Rows are points. Each table stands for the endless flat space through its points: a line for two points, a plane for three, and so on. Write the one point that lies in both, or say that there is none.
In the rows, zero is written as 128.

First (2 x 3):
[[151 152  92]
 [171 177  92]]
Second (2 x 3):
[[165 156 125]
 [155 166  70]]
They share: [159 162  92]

First (3 x 6):
[[ 87 134 113 121 113 176]
 [ 86 133 120 127 114 172]
 [ 95 143 128 120 123 167]]
Second (3 x 6):
[[ 95 149 144 141 127 163]
 [ 91 133 140 123 123 155]
 [ 84 127 141 125 124 144]]
They share: [ 93 141 142 132 125 159]

First (2 x 11):
[[ 88 150 106 158  87 169  93 114 112 123 115]
 [ 84 154 102 169  80 175 100 107 107 127 111]]
Second (4 x 11):
[[114 164 123 136  97 177 111 153 151 156 147]
 [ 62 160 137 146  95 193  65 105 115 118 111]
 [102 128  69 146  63 109 113 121  91  78  91]
 [ 85 127  76 150  66 118  95 105  81  69  82]]
They share: [ 92 146 110 147  94 163  86 121 117 119 119]

First (5 x 14):
[[153  65 111 172 180 101 181 148 169 153 146 176 119 135]
 [105 102 112 154 172 146  92 123 131 175 128 121  54  99]
 [130  94 133 160 168  90 158 136 188 156 139 182 110 137]
 [117 103 127 182 157 100 140 133 183 163 148 180  97 136]
 [ 97 116 143 166 190 162  87 132 165 163 127 136  45 128]]
Second (2 x 14):
[[129 116 128 149 168 102 144 135 159 148 138 154  88  95]
 [121  80 112 173 156  82 132  99 135 192 150 154  88 115]]
They share: no point

First (2 x 20):
[[110  89 127 110 196 181 128  85 137 127 115 136 110 138 101 135 182 110
  162 176]
 [170 137  97 116 142 139 152 139 149 115  85 178 146 138 143 195 122  80
  126 134]]
Second (5 x 20):
[[186 143 113  90 156 154 134 118 128 107 137 116 136 115 151 166 166 103
  110 136]
 [129 117 119 160 138 149 144 150 134 130 109 136 142 123 138 199 138  75
  154 195]
 [126 117 113 132 144 143 142 132 145 116 116 150 122 121 132 187 126  77
  160 178]
 [127 141 110  97 145 142 135 102 122 103 108 151  82 127  90 138 114  96
  174 142]
 [179 145 112  84 181 162 141  97 108 129  94 126 117 143  86 123 168 118
  131 122]]
They share: no point

First (4 x 24):
[[112 108 136 120 149 160 129 116 108 134 144 105 134  94 136 100 139 146
   76  97 118 105 130 157]
 [129  83 124 132 130 177 164 101  87 132 154 145 150  82 132 101 133 119
   66  94 158  74 108 174]
 [111 106 125 110 157 164 120 125 104 143 136  99 129  91 126  98 129 138
   73 105 124 102 129 150]
 [108  99 127 118 140 167 163 126 105 151 126 143 131  85 150 113 155 145
   97  88 144  79 105 167]]
Second (4 x 24):
[[100 106 140 146 141 150 147 138  74 142 100 107 108  88 112 102 145 166
   54 129 130  55 118 169]
 [107 125 160 164 122 140 153 160  76 143  76 132  98  82  92 110 161 155
   35 143 156  42 113 155]
 [117 119 124 106 132 170 125 144 122 169 114 134 110  82 128 116 161 129
   95  95 150 100 125 133]
 [119 130 139 120 123 161 133 158 120 166  98 149 106  79 116 120 169 125
   80 106 165  88 119 128]]
They share: [104 106 124 108 153 164 139 134 108 154 122 119 124  88 140 108 145 146
  92  97 132  91 116 155]

First (5 x 24):
[[101 109 138  75 115 136 131  53 107  33 108 227 159 113 137  57  80  68
   80 210 108 150 194 106]
 [ 52 140 113  91 177 117  66  84 103 132  88 117 168 161 131 184 154 172
  157 137 184 140  95 207]
 [131 119 219 118 160 125 165  83 207 143 190 117 121  48 162 119 100 153
   82 128 208 154 165  73]
 [101 117 153  73 147 176  98  77 108 100 124 127 168 122 146 113 105 152
  112 189 125 117 141 140]
 [ 94 133 153 112 182 138 122 105 160 114 131 157 170 114 147 135 126 138
  112 137 188 129 153 133]]
Second (3 x 24):
[[ 78 140 163 117 143 156 106 121 103 124 131  97 122  83 192 123  69 114
  118 172 186 143 142  90]
 [ 86 146 149  99 151 172 114 107 117 112 125 107 134  89 176 131  89 116
  104 152 190 139 158 110]
 [ 88 115 173  97 168 111 111  81 123 119 136 132 177 128 142 128 119 159
  118 197 136 133 132 140]]
They share: no point

First (4 x 24):
[[173 111 105 161 116 111 157 131 105 104 177 152 150 161 138 130 171 135
  121 167 147 175  93  95]
 [137 120 138 137  89 135 193  65 180  62 135  77 168 149 102  49 150 135
   67 140 171 130 102  71]
 [143 137 133 152 113 128 177  83 173  57 149  87 189 165  90  62 135 154
   82 142 164 139 105  69]
 [158 155 126 174 113 121 159 112 162  76 144  98 186 170  78  65 143 148
  109 157 139 151 108  94]]
Second (5 x 24):
[[190 155 123 179  91 105 194 102 133  84 144 159 174 153 134  61 189 167
  100 135 111 153 117  90]
 [147 114 118 161 114 128 138 119 154  88 161  92 158 169  92  95 131 121
  110 182 168 157  95 100]
 [153 129 127 164 116 127 153 120 142  95 163  97 169 163 100 104 143 132
  118 172 158 168  93  94]
 [176 160 122 164 153  98 211 153  97  97 206 110 191 143 126 120 169 148
  160 209 169 186  27 104]
 [172 158 182 208  94 144 154 104 151 118 166  99 194 154 134 102 130 171
  120 158 133 196 124  82]]
They share: [162 132 119 164 108 119 163 114 141  88 154 117 166 162 106  88 158 138
 109 160 145 158 101  94]

First (4 x 24):
[[106  75 104 166 116 158 190  90 169 114 124 135  67 171 109 128 155  88
  100 148  79 110  85  86]
 [ 77  49 146 120 182 139 175 139 197  90 110 130 110 143 155 163 219  83
  133 145  23  99 150  97]
 [177 113 146  88  88  93 159  91 159 114 100 206 156 171 165 193 135 105
  115 183 121 127 162 169]
 [117 105 122 148 108 137 151  95 151 134 132 126  76 151 137 153 147 113
  123 147 105 127 102  85]]
Second (6 x 24):
[[140  29 183 100 119 167 142 129 213 152 123 185 111 152 189 179  95  80
  168 170 107  96 119 131]
 [160 121  97 202 132 111 211 105 116  97 130 133 126 142 179 154 212 113
   78 162  59 133 184 176]
 [115  31 143  34 107 155 144  61 241 150 108 174 129 195 131 174  73 124
  188 110  99 143  84  87]
 [167 110 139 157 143 139 173 109 147  92 127 160 135 154 172 144 184 101
  106 171  72 116 160 166]
 [102  31 140  50 118 160 164  39 223 133 109 177 134 202 146 168  82 121
  192  86  76 133 114 124]
 [ 98  10 159  84 100 152 163  94 216 164 113 179 100 166 179 197  77  89
  182 129 100 105 121 122]]
They share: [133  93 134 120 115 122 165 101 166 114 113 162 115 161 148 168 157 100
 118 162  92 119 134 123]

First (6 x 24):
[[170 115  90 169  92 150 186 124 139 159 124 149 142 120 172 146 193 189
   66 139 115  84 154 116]
 [ 96 114  99 136 122 112 149 130 137 127 179  81 150 125 158  65 185 183
  126 113 145 107 129  80]
 [ 86 153  77 156 148  89 162 113 119 152 184  59 181  79 193  67 170 200
  118 132 148  95 128  59]
 [139  77  74 179 107  85 162 112  84 126 182 114 117  63 132 106 126 168
  106 157  97 106 182 106]
 [105  78 114 130 155  84 129 139 119 115 210  84 163  87 158  72 132 171
  132  95 112  76 124  56]
 [126  83  60 191 112  64 162  98  63 125 192  97 116  34 134  92 111 167
  114 177  97 118 190 102]]
Second (5 x 24):
[[141  65  69 142  93  76 178 133  85  98 230  89 144 111  97  64 133 199
   98 169 118 116 151 140]
 [163  63  57 138 115  74 172 137 101 114 196 101 140  99 133  74 145 191
  106 157 128 106 175 112]
 [130  76 101 166  98 100 157 112  85 119 176 109 131  98 157 109 132 172
   75 149  94 124 125 105]
 [147  86  79 147 112 105 164 128 112 125 172 119 133  83 147  95 158 178
  106 140 121 100 155 101]
 [138  99 115 138 102 109 177 158  84 112 148 112 131  48 197 119 116 171
  107 184  78 144 115  70]]
They share: no point

First (4 x 24):
[[ 89 143 125 166 192 136  94 161 111 151 162 114 146 105 130 139 175 140
  140 138 141 117 129 119]
 [151 123 103 170 132 124  44 127  49 141 128 128 112 129 130 153 133 196
  106 114 155  57  87 105]
 [ 93  97 142 138 174  98 122 163 117 138 167 150 121  88 152 126 177 124
  143 163 159 114 140 128]
 [103 117 120 158 170 118 100 149  99 136 157 136 119 100 144 140 171 140
  133 143 161  98 130 114]]
Second (6 x 24):
[[142 128 118 170 159  51 116 132 157 177 166 186 122 103 189 103 203 172
  186 139 140  67 122 159]
 [154 127  84 180  88  53 108 175 129 213 171 143  79 110 162  94 185 165
  157  98 138  73 109 147]
 [126 140 109 131 149 134  63 151  73 151 142 112 129 148 127 149 141 116
  116 154 148 132 150  91]
 [129 110 127 100 175 116  54 176  74 181 111 107  96  92 101  77 145 124
  153 111 209  97  76 106]
 [ 66  65 193 151 220 106 121 174 113 127 165 155 150  39 130 118 171 195
  149 149 158  72  71 163]
 [153 144 113 126 139 124  29 132  54 132 105  93 101 143 131 125 132  98
   88 124 149 152 115  80]]
They share: [110 113 136 148 166 110  91 158  98 148 155 135 131 105 138 132 160 152
 133 146 146 103 118 126]

First (5 x 24):
[[ 52 119 102 170 218  42  72 114 118 169 110 100 152 133 139 153  93 122
   89 128 121 109 168 161]
 [123  83 177 138 143 131 103  56 105 169 162 101 121 129  78  96 126 108
  117  91 135 119  88 114]
 [116 141 163 105 142 146 104 163  73  89 150 154 124 201  59 237 145 184
   99  95 102  84 137 145]
 [ 40 132 144 178 233  37 115  91 108 150 105 134 149 155 120 134 152 138
  128  76 171 102 164 108]
 [ 83 140 146 156 186  94 145 106  60 140 126 120  98 161  86 176 121 178
   81  42 145 127 149 107]]
Second (2 x 24):
[[ 87 133 135 133 181  93 106 118 101 137 151  92 127 143  91 139 108 134
  106 105 128  95 148 150]
 [ 93 123 141 138 174 100 105 109  96 144 146 101 124 145  91 146 111 137
  100  98 126 105 138 141]]
They share: [ 99 113 147 143 167 107 104 100  91 151 141 110 121 147  91 153 114 140
  94  91 124 115 128 132]

First (6 x 24):
[[117 151 163 132 183  39 103 121 146 117 139  99  96 149 128 137 112 176
  148 163  52  97 148 128]
 [117 165 135  83 168  94 144 145 172 123  93 133 143 204 120 153 110 176
  164 178  86 151 161 115]
 [102 150 142 119 119 123 145 101 174 137  99 130 116 133 184  78 140 176
  191 132 114 112 135  42]
 [151 157 154  90 178  59 103 152 102 138 110  93  85 180 149 155  79 225
  134 177  75 103 146 115]
 [100 147 157 164 174  41 103  81 160  98 139  82  87  92 151  93 116 156
  156 128  65  58 130 110]
 [ 75 141 132 134 168  87 123 104 194  90 132 119 131 158 129 119 149 121
  170 159  71 121 154 115]]
Second (6 x 24):
[[115 113 159 100 181  83 178  93 116  63  93 109 128  89 165 118 139 142
  178 219  95 138 211 131]
 [118 143 123 116 202  82 134 121 149 103 136  61  61 225 155 115 118 190
  161 160 101 116 166 134]
 [134 112 121 135 239  86 175 104 150  89 143  21  47 236 137  83 132 191
  176 194 105 159 211 167]
 [120 112 127 141 195  97 128  89 155 109 124  50 117 166 147  97 132 160
  157 169  72 133 166 118]
 [ 65 111 179  70 158  69 136 125 108  57 113 145 109 110 143 135 104 179
  166 178  93 125 155 119]
 [ 97 118 130  91 164  58 119  83 135 121 122  73 114 178 140 136  88 199
  172 150  77 117 131  89]]
They share: no point

First (3 x 24):
[[117 105 128 108 132  78 135 165 159  83 155  72  76 180 138  60 100 108
  170 121 176 120 120 127]
 [109  89 150 108 114  60 147 185 181 103 151  84  62 186 124  40  96 108
  190 119 198 100 102 143]
 [125 127  98 103 141 102 126 150 133  70 154  67  93 163 145  86 102 109
  149 118 147 129 139 103]]
Second (4 x 24):
[[124 169  78 101 148  75 127 195 147 132 106  86  79 130 125  53 106 130
  105  96 188  54 131  59]
 [125 155 111  86 150  84 171 170 101  92 129  52 117 164 135  82  79 114
  137  85 150  84 160  84]
 [107 103 105  92  74 138 135 160 157  84 171  88 101 144 131  96  85  94
  201 111 126 112 102 138]
 [111 107 114  83  82 132 152 150 138  74 170  78 109 151 132 101  76  87
  206 109 115 112 116 139]]
They share: no point

First (4 x 24):
[[130 175 114 147  82 126 104 127 110 119 116 119 144 122 139 134  91 151
  187 107 169 146 144 101]
 [122 181 100 123  92 124  93 151 120 110 127 134 142 152 111  95 123 170
  150 103 128 126 151 119]
 [132 179 106 171  98 144 132  99 124 103 140 113 144 110 137 148  99 121
  177  97 165 150 158 113]
 [149 157 130 141  80 127  96 121 117 119 118 134 130 128 132 125  93 152
  174 106 161 138 133 107]]
Second (5 x 24):
[[177 141  86  96  52 151 130 110 177 100  80 191 128 144 132  71 125 178
  119  92 182 130 137 151]
 [147 127 115  91  96 160  88 129 149 137 110 148 165 162 148  61  99 155
  131 123 155 119 162 139]
 [159 181 129 153  87 119  95 108 122  88 137 139 116 154 106 120 106 166
  157  92 111 142 132 121]
 [189 183 116 134  70 119 108  96 153  66 114 155 102 150 104  97 121 172
  145  82 132 142 137 125]
 [135 194 141 163 113 107  75 131  97  95 165 105 119 147  94 128 111 147
  172  99  93 132 145  98]]
They share: [141 165 116 132  91 130  97 131 126 109 131 140 131 144 114 104 116 157
 149 101 134 127 143 121]

First (4 x 24):
[[ 74 158  91 115 102 162 119 102 167 105 119 157 181 108 113 172 135 175
  110 175 171  79  74 113]
 [104 131  67 124 107 147 110 122 136  94 166 178 152 112 103 167 123 133
   98 148 163 119 119 102]
 [ 88 142  85 129 107 137 121 105 140 111 159 174 156 110 119 154 132 135
   97 171 161 111 110 105]
 [ 94 154  85 111  94 152 115 110 163 103 137 165 169 114  97 164 141 153
  100 159 165  91  86 115]]
Second (4 x 24):
[[129 218  89  69 121 144 133 134 205 120 187 155 216 134  92 154 193 169
   48 208 111 129 146  98]
 [ 66 125  89 132  91 129 139  89 121  93 148 176 141 122  95 196  85 148
  138 136 183 108  53 134]
 [132 178  95  81 108 169 156 104 165 105 204 192 191 100  84 180 127 147
  102 166 120 149  97 134]
 [114 213  87  78 115 137 121 135 207 119 170 146 211 134  97 140 197 166
   42 208 125 112 147  86]]
They share: no point

First (3 x 24):
[[185 188 159 119 162  75 112 108 141 177  70 110 151  64 106 155  67 125
  106  87 163  93 164 169]
 [144 124 142 109 120  99  89 155 137 130 123 121  99 104 125 172 110 106
  103 147 169 109 111 155]
 [170 180 144 105 156  75 119 125 129 160  89 107 123  64 119 154  88 112
  101 107 173 101 137 151]]
Second (5 x 24):
[[156 167 154 129 124 106  77 159 115 178  82 102 118 114  93 203  84 118
  132  94 128  60 169 134]
 [137 184 137 116 133 117  92 143 121 170  93  78 105  89  94 181  92 138
  140  80 127  88 166 166]
 [179 192 149 120 121 111 108 139 115 154 101  82 135 113 112 197  96 148
  166  78 129  70 164 154]
 [140 186 127 104 161 122 131 123 146 142 101  64 106  64 109 149 113 156
  136  92 131 130 145 204]
 [213 131 178  67 102  69 102  63 144 138 124 144 181  79 130 143  65 132
  104 106 226 102  82 220]]
They share: no point

First (6 x 24):
[[118 184 123  94 109  94 125 110 126 136 158 147  90 176 146 160  28 129
   92  81 208 122  90 160]
 [ 73 135 125 108  89 146 115  33 169  77  52 138 131  77 161 175 109 185
  145  60 154 160  94 120]
 [180 133  83 123 117  59 111 162  83  80 103 133  94 199 132 145  96 124
   61 143 170 113 142 145]
 [156 136  94 125 113  78 105 137 115  85  60 174 115 174 154 108 136 141
   80 133 154 139 135 146]
 [106 108 169  34 144 123 175  76 124  94  98 165  98 122 157 156  77 179
   85 108 147 172  44 135]
 [ 81 143 127 118 101 138 109  53 177  77  32 186 137  87 183 137 137 187
  141  76 150 182 102 132]]
Second (4 x 24):
[[116 118 136 128  88 132 143  97  81  95 108 114  70 144 153 159 121 133
  109  94 163 112 134 113]
 [143 139 118 113  88 108 134  79 102  95  96  99  85 144 144 144 139 118
   85  82 148 112 113 101]
 [101 111 154 149  92 151 150 100  62  89 127 125  54 140 165 170 118 142
  127 106 176 113 157 123]
 [ 83  77 124  98  79 136 141 144  89 112  76 128  88 157 136 172  64 157
  122  95 167 113 117 124]]
They share: [128 128 106 103 101 102 120  94 118  86  86 121 109 143 135 163  94 150
  96 101 160 125 110 130]

First (7 x 24):
[[159 101 130 129 168 141 104 174 117 178  88  71  99 154 115 138 111 152
  108 178  91 135 154 113]
 [222  92 193 101 160 141 139 139 147 240 120  77 144 131 198 167 117 125
  161 184 164 155 110  57]
 [203 100 175 104 158 132 131 147 137 221 109  79 131 137 186 161 116 125
  147 176 152 153 123  71]
 [201 121 140 131 150 127 144 199 153 190 122 102 118 165 103 147 111 109
  100 140 108  95 165 127]
 [160 162 135 125 128  69 153 193 145 174 120  85 106 147 158 141 137 119
  109 138 130 121 144 107]
 [164 137 134 150 160 134 145 214 164 166 145  55  97 148  77 126 135 165
  110 181  86  85 144 124]
 [108 118 135 104 199 166  75 131  99 146 100  59  61 158 182 158 137 148
  175 200 127 170  94  66]]
Second (6 x 24):
[[132 143 108 137 195 110  98 171  95 185  98 106  73 158 153 128 130 103
  181 198 112 152  79 110]
 [117 119 132 123 145 145 135 189 172 172 147 110 109 180 184 201 176 143
  117 104  76 141 162  67]
 [144 206 120 175 106  72  96 163 116 174 126  76  45 142 137 148 126 129
  104 196 136 107 116  89]
 [170 146 145 131 184  94 102 176  78 159  75  73  55 176 120 121 128 149
  175 175 124 154  78  78]
 [164 128 168 135 146 120 125 181 126 146 107  43  86 221 124 164 162 195
  114  95  75 139 141  63]
 [111 136 109 137 120 153  77 146 153 160 134  99 125 148 189 138 126 141
   81 151  78 137 157 105]]
They share: no point

First (3 x 24):
[[150 112 129 162  60 100 160 131 103 133  77  97 106  76 163 156 101 116
   87 154 151 160 169  96]
 [104  99 113 172 109 149 129 144  70 140  69 122  91 105 109 137 141  67
  158 148 137 157 120 104]
 [129  91 135 165  81 112 148 152  76 118  53 118  97  82 145 144 131  86
  120 172 154 169 148 102]]
Second (6 x 24):
[[136 100  99 173 176 175 113 134  89 153  73 102  96  80  85 156 114 108
   97  98 112 151 173  97]
 [179 137  90 173  61  96 152 107  70 129  63 116  70 115 168 106 144 111
  196 150 178  91 160 133]
 [142  74 123 208 140 145 153  93  66 127  56 110  66  63 104 142 133  86
  123 125 118 112 169 106]
 [122 142  53 153 122 155 108 141 118 153  83 102 112 117 132 102 113 111
  136 108 140 148 129  95]
 [144 100 133 196 138 161 164  92  43 119  62 122  70  64  91 152 132  81
  122 135  98 105 161 124]
 [138 133  70 160  68 111 124 133 120 159  87  96 101 124 164 111 118 114
  160 127 174 142 139  96]]
They share: [125 120 107 169  88 137 141 123  97 155  93 101 100  99 127 149 111  97
 125 130 134 148 141  98]

First (7 x 24):
[[169 108 120  86  81 111 141  73  78 207 113 127 127 125 132 121 103  78
  106 114 156 117 125 177]
 [159 102  97  56  72 123 111  82  62 203 113 148 142 136 179 124 128  68
   97 152 152 112  87 209]
 [156 118 147 105  67 115 165   1 133 172  88 153 197  91  93 162  95 133
   77  55 124 157 105 167]
 [158 114  46  53 107 126 106 143  30 137 116 148  93 117 220 100 164  57
  115 198 154 129  41 204]
 [174 129 112  65  45 148 117  56  98 173  97 152 173  99 164 182 165  87
   76 120 128 164  45 195]
 [176 139 146 119  82 157 174  93 115 162  79 122 128 114 104 177 169  53
   85  81 142 155  63 150]
 [131 104  90  82 119 142 142 128  65 142  86 159 121 150 179 112 161  44
   95 158 152 108  39 200]]
Second (4 x 24):
[[117  65 179 105 120 143 138  97  57 114 115 112 122 154 120 110 151 103
  126 124 139 128 135 157]
 [186 113 103 103  71 128 147  36 168 184 107 126 124  63 168 120 105  93
   76  60 137 151  49 149]
 [158 105 127 111  95 128 163  88 112 136  79 162  84 103 128 148 109  81
  116 100 157 123  81 153]
 [129  95 153 125 109 140 159  83  90 140 114 125 138 137 126 109 128 116
  110  98 144 138 101 156]]
They share: no point
